Each row of a before or after table is a point. The points were changed in one or more steps. Then noise was added and the rows were shuffled. The steps act on how far a point lies along the listed directions, d1 being the first. What was done? A step turns or swaps two directions, mirrors them in a line or flattens them onto one, adds a multiple of one to another, or multiplies one. Angles are multiples of 10 degrees, from the lower direction toward the higher: turns from -170 to 170, lines from 10 to 170 but not 90. Use the fewest steps. Two steps may share a direction if one is a turn and the other turns, adds or multiplies; they go together, in the order done. Otherwise the lowest direction goes first.

Directions:
(1): 22.1	12.3
(2): -12.3	22.1
Before, 13 rows:
-0.5	-4.1
6.1	1.5
-1.0	-0.1
14.0	7.5
3.2	3.3
-0.7	0.6
-1.5	-2.5
-1.0	0.6
2.0	-8.7
-0.4	-1.9
-1.6	0.4
-2.2	0.0
0.3	-2.7
After:
-0.9	2.6
4.3	-2.3
4.8	-6.0
3.2	-3.5
-1.1	2.9
-2.7	-7.2
-0.4	3.9
0.5	1.6
7.4	-7.5
-5.7	1.4
14.7	-21.3
-13.5	-8.4
-0.8	3.6
Steps: multiply d1 by -1; multiply d2 by 3

Directions:
(1): -14.9	-16.3	25.1	12.9
(2): 2.1	-30.8	-18.0	-1.4
(3): 26.8	-1.1	3.1	23.6
(4): -18.4	8.1	-17.8	23.6
Before (12 x 4):
-3.0	3.0	4.7	-1.6
-0.5	5.1	2.3	6.4
1.8	-3.8	1.9	-5.3
1.2	-2.5	4.0	-0.6
2.9	-3.1	4.8	-2.0
-4.1	5.2	5.9	-3.3
0.5	0.9	-5.4	-8.3
-1.0	5.6	3.8	5.5
-0.5	-1.8	-3.5	-0.2
1.7	6.2	-9.9	1.8
0.8	4.9	-6.4	-1.4
2.8	9.6	-4.4	1.1
After (12 x 4):
-0.6	0.0	-2.5	-0.1
1.2	-2.4	4.2	-0.6
-3.9	1.5	3.9	-3.5
0.2	2.1	-4.9	-8.5
1.2	4.5	-6.5	-1.5
-0.3	2.2	0.8	6.2
3.0	-2.8	5.0	-1.9
1.7	-2.4	2.4	-5.3
3.0	6.6	-6.2	1.0
1.7	6.1	-9.8	1.8
-0.7	2.0	1.5	5.4
-2.7	0.5	3.2	-1.7
Steps: multiply d2 by 0.4

Directions:
(1): 21.6	8.8	-21.0	12.2	-3.0	8.6	-38.4	-12.4	6.3
(2): 34.7	1.5	-7.4	-20.6	-21.4	-1.4	9.6	21.1	-14.3
(3): -2.8	15.0	17.3	-24.7	-0.2	-13.7	-14.1	-26.7	-25.4
(4): -18.3	15.3	-12.8	-8.0	-33.0	-20.7	0.3	-2.3	23.7
Before:
0.6	-1.0	2.3	0.7	1.5	0.9	0.5	4.6	-3.3
1.5	-2.1	-1.4	2.4	1.8	2.5	3.3	2.6	-0.7
1.7	-2.5	0.1	3.1	4.3	2.9	4.5	6.1	2.8
-1.4	-0.8	0.8	-2.6	-5.7	-2.1	2.9	0.4	0.0
-3.8	2.7	-7.1	3.8	-4.6	0.2	-10.1	-4.2	6.7
-0.1	1.1	-7.3	5.2	-4.0	0.3	-6.5	-0.7	10.4
7.6	-0.9	1.1	1.1	3.3	6.0	3.1	4.5	-1.8
-13.9	0.1	3.7	-0.3	-1.6	-7.5	0.6	-3.3	3.3
-1.5	-0.3	-8.6	5.8	-8.9	-0.3	-7.5	-4.8	9.3
-11.2	1.0	2.2	0.4	1.1	-4.0	1.9	-5.7	3.4
-8.5	0.2	6.7	-1.3	-2.1	-2.8	2.6	-4.9	1.5
-3.3	2.8	-7.6	7.4	-1.3	1.0	-9.0	-2.2	9.1
-8.8	4.7	5.1	-2.5	-2.8	-4.0	-1.1	-6.8	2.2
2.2	-0.9	-1.8	2.7	3.9	4.0	-0.4	3.2	-2.3
After, 14 rows:
-0.1	-2.8	1.5	3.0	2.4	2.9	-3.0	-3.4	-1.6
4.0	-3.6	5.3	-7.4	0.5	1.5	5.9	5.0	-10.5
12.0	-0.9	-4.1	0.1	0.7	3.6	-4.1	1.0	-3.7
10.5	-2.1	-0.1	2.8	2.4	7.0	-2.0	4.2	-2.4
9.3	-2.3	-1.8	3.8	-0.9	5.7	-5.1	0.1	-0.7
-7.0	4.8	0.7	-0.4	-3.4	-2.5	1.1	-3.1	6.1
-2.6	2.7	-1.2	-1.2	-2.4	-1.9	-0.7	-3.2	0.3
3.9	-5.4	8.0	-7.5	0.3	-0.2	6.4	-1.3	-12.4
-1.7	5.6	0.1	-3.4	-2.6	-4.3	-3.9	-4.1	2.2
2.6	-0.9	7.1	-8.9	1.0	-2.0	4.5	0.1	-8.8
-3.6	1.9	-0.4	1.7	-1.9	-1.3	-3.4	1.3	1.7
5.0	0.3	4.9	-9.9	-1.3	-1.8	5.6	4.0	-10.6
11.9	-3.0	-3.1	2.0	2.5	3.6	-8.0	2.5	-5.8
-4.3	3.4	-1.8	-2.0	-3.5	-2.6	0.4	0.8	0.9
Steps: turn d1 and d2 by 160 degrees; turn d3 and d4 by -160 degrees
